Each row is a point. Any point is a mix of the corners, with weights that add up to 1. It lies inside the corners' shape when no weight is negative. Is each point inside? If not, which corners have a negative weight?
(in the rows, 128 means zero)

Corners:
(1): [189 100 101]
(2): [ 97 130 139]
(3): [143 146 146]
(4): [ 93 124 179]
Points:
[142 142 144] -> inside
[169 109 114] -> inside
[105 125 166] -> inside
[157 121 140] -> outside (2)

Corners:
(1): [131 182 110 103 107 120]
(2): [150  89 105 121 179 119]
(3): [111 150  99 127  82 112]
(4): [119 161 123 140 124 155]
(5): [200  65 128 149 169 115]
(6): [143 109 139 101 135 179]
(7): [115 146 145 118 129  72]
Points:
[164 130 146 120 145 149] -> outside (2, 3)
[ 87 201 138 117  84 119] -> outside (2, 5)
[155 123 133 120 153 121] -> outside (3)
[145 139 111 124 123 151] -> outside (7)
[174  90 128 134 152 127] -> inside
[140 125 130 108 131 154] -> inside

Corners:
(1): [ 97  95 118 140 115  92 120 154 138]
(2): [143  91 125 109  74 131 175 105 132]
(3): [114 124 102 112  88 142 205 121 148]
(4): [ 80 122 132  93  88 187  93 108 169]
(5): [141 115 159 110 156 105 151 199 103]
(6): [158 157 123 127 168  74 100 126 139]
(7): [ 92 140  98  95  63 210  80 109 110]
(8): [118 120 110 122 138 174 151  75  96]
(9): [175 108 122 149 193 117 142 181 111]
(10): [120 123 147 151  95 159 162 140 120]
Points:
[129 122 135 127 132 116 134 140 109] -> outside (3, 4, 9)
[136 119 135 119 128 157 129 130 114] -> outside (1, 3)
[105 107 114 129  92 177 150  98 126] -> outside (5, 6)
[119 114 126 111 134 127 111 141 130] -> outside (3, 10)
[117 120 119 129 109 150 146 117 125] -> outside (5)
[122 131 111 123 124 146 128 134 105] -> outside (2, 4)

Corners:
(1): [135 113  97 125 116 120 126 149 148 149 116 150]
(2): [106 101 137 122  34  87 127 141 124 136 122 139]
(3): [150 114 111 159 142 128 124 128 125 137 112  44]
(4): [119  93  97 116 132 124 148 159 156  53 116 137]
(5): [117 107 127 123 128 118 151 107 168 118  76 159]
(6): [108 101 120 108 158 103 130 111 116 155 111 149]
(7): [ 98 155 200 163 137 116  28  90 139 134 137 157]
(8): [139  99  89 135 151 104 159 101 161  91 137 162]
(9): [199 224 139 139 168 141 164 123 110 179 138 148]
(10): [115 155 112 134 140 151 150 106 139 127 142 169]
(11): [153 149 124 135 113 142  80 103 107 150  98 112]
(12): [126 101  94 180 110 109 101 139  64 161  56 154]
(13): [101 174  96 121 147  80 115  97 143 165 132 146]
Points:
[142 134 132 156 137 135 112 122  89 131 118 138] -> outside (1, 5, 13)
[152 162 138 154 171 124 109 104 112 144 110 138] -> outside (1, 2, 10)
[140 140 119 151 119 119 115 124 122 156 109 144] -> outside (4, 6)
[161 169 107 112 158 140 156 119 140 151 122 109] -> outside (2, 7, 8, 12)
[108 113 117 131 116 105 104 113 135 120 128 166] -> outside (3, 5, 9)
[119 113 116 125 109 111 133 134 140 111 115 141] -> inside

Corners:
(1): [114 123 185 157  88 124 124  98 149 237 123 128 107 126 180 120  73 151]
(2): [111 137  97 112 131 143 133 105  73  94 136 122 122 146 138 190 208 102]
(3): [114 100 207  95 124 124 147 202  56 127  95 130 112 110 188 110  80 109]
(4): [150 120 114 127 144 126 140 177 178 156 142  89 114  29 151 102 121 142]
(5): [120 100  97 108 104 113 121  86  47  89 121 137 111  95 114 143 111 124]
(6): [227  99 111 149  98 120 160 137 126  95 136 126 132 138 128 143 111 133]
(7): [ 99 100  92 164  78 125 164 113 154 101  91 110 126 122 104 135  92  97]
(8): [118 107  82 139 155 152 121 105 150 150 118 156  97 122 113 142 166 113]
(9): [108 151 100 195  85 175  81 110 155 173  97 128  79 111 105  98 150 149]
(10): [139 106  93 113 140 149 147 115 149 178 102 102  94 131 142 100  79 207]
(11): [101 191  96 104 178 125  41 131 158 136 132 131  94 120 136 166  95 189]
(12): [119 136 114 175  96 143 155 135  99 128 115 111 105 125 111 110 105 101]
(13): [111 130 103 122  88 171 158 122 123 130 112 136 141 119 148 137  80  91]
(14): [104 128 118 142 122 178  87 108 150 150 123  92 109 107 122 125  85 112]
(15): [125 106 102 173  82 133 117 117  33  95 105 116 163 132 146 111 126 100]
(16): [151 111 118 100 110 124 138 142  94 130 104 119 150 142 114 126 102 120]
(17): [149 130 129 208 151 123 153 113 123 133  94 121 125  59 102 171 247 110]
(18): [154  93 124 107 122 124 174 119 140 105 139 123 161 135 113 107  80 138]
(19): [211 131 101 104 134 130 106  98 155 128 111 103 124 123 142  99 124 128]
Points:
[138 123 112 139 122 137 132 137 138 142 121 110 113  92 134 115 118 133] -> inside
[140 133 103 124 143 142 115 128 116 120 124 122 112 112 135 134 132 139] -> outside (1, 7, 16)
[130 140  97 145 126 145 109 103 124 146 114 117 112 106 128 134 148 128] -> outside (3, 6, 7, 18)
[135 120 108 143 118 132 116 126 103 110 115 119 126 113 118 132 139 112] -> outside (1, 10, 13)
[143 127 117 157 111 158 139 109 148 167 124 118 118 114 147 121 132 124] -> outside (3, 5, 7, 11, 16)
[133 114 121 129 113 136 131 131 134 142 115 117 119 114 136 112  86 133] -> outside (2, 17)
[140 123 112 125 124 136 132 129 120 115 117 112 119 101 127 130 124 124] -> outside (1, 8, 15)
[141 123 116 130 138 127 125 127 126 132 120 115 117 110 132 134 124 137] -> outside (9, 13)
